Each row is a point. To make a cloud, some directions were put in groups of two or more. Within a group, all points are equally far from the middle, so they leave a hole (a ring in 2 directions, a hollow ball in 3). The other directions are filled evenly. Then the cloud was stretched, turned, moved and blurred a little. How many holes are there, and how many directions does each take, smallest first?

Cloud:
[[  3.9 -15.9  45.9]
 [-33.7   9.5 -25.7]
 [ 24.0  -1.1   8.5]
 [-29.0 -15.7  12.3]
 [  2.1 -10.5  11.8]
 [ 30.1   6.3  -2.0]
 [ -9.5  19.1 -20.2]
 [ -0.9  41.7   0.8]
 [ -1.2 -11.1  13.4]
 [ 17.1  -1.9   4.6]
 [ 27.7  30.8  -5.4]
 [-23.3  11.2   1.6]
 [-40.6  18.7  18.3]
 [ 34.4  -0.7 -37.1]
 [-29.7  14.4  -4.2]
 [-26.1   7.7  -2.3]
 [-33.6  16.9 -14.7]
 [ 23.2  14.2  31.5]
 [-36.9   6.4  16.7]]
Holes: 0

Cloud (20 x 3):
[[-18.0   0.3  30.5]
 [ 12.7  23.6 -22.3]
 [ -7.8 -11.8  28.8]
 [ 10.2  11.1  25.5]
 [-22.6   8.5 -33.3]
 [ 14.6  20.9 -22.4]
 [ 13.4  10.3 -28.2]
 [ 19.5   6.3 -20.9]
 [-33.7  21.1 -15.6]
 [ 11.8  17.9  21.1]
 [ -3.9  -6.5 -33.6]
 [-18.7  35.8  -1.7]
 [ -3.6  33.3  13.1]
 [  2.0   4.8 -35.3]
 [ -3.9  32.7 -22.8]
 [-30.8   6.3 -27.0]
 [-24.5  29.2 -19.2]
 [-19.3  31.8  11.5]
 [  4.9 -23.9   9.5]
 [-27.5  16.0  21.6]]
Holes: 1 (3)

Cloud:
[[  1.9  -1.4 -40.3  -1.1]
 [-30.3  -8.4  21.0 -16.9]
 [-34.5   4.3  11.1 -22.4]
 [ 10.2  14.5 -15.5 -32.2]
 [ 25.3  13.6   5.7  24.6]
 [-24.7  -6.2 -20.6 -24.4]
 [ -8.8 -33.1  15.5 -15.2]
 [-26.8   1.1  17.8  33.0]
 [-11.0 -15.8 -35.1  -3.2]
 [  5.7   8.5 -35.3  24.7]
 [  6.2 -41.1  -1.4   4.5]
 [-31.0  -6.8 -17.4  31.0]
 [ 16.3 -10.1  23.2  24.3]
 [ -5.1  12.4  12.8 -32.8]
 [-39.5 -17.4  -2.0  21.3]
 [  0.2 -33.9  -3.2  31.8]
 [  9.1   1.5  -7.8 -39.1]
 [  8.3 -39.5 -11.0   6.1]
 [-18.0  21.7 -21.6  26.9]
 [ 10.7 -38.2   2.7  -9.1]
 [ -7.0  19.7  18.9 -21.5]
 [ 35.0   4.3   6.4   2.7]
 [ 10.5 -21.0 -34.7   8.6]
 [ 15.5  11.9 -29.9  24.6]
 [-12.1  -9.8 -24.6 -26.7]
 [-11.0 -18.1  -1.7 -35.4]
 [ -5.3  -7.1  34.1   4.7]
 [-29.1  -7.8  23.1  26.3]]
Holes: 1 (4)
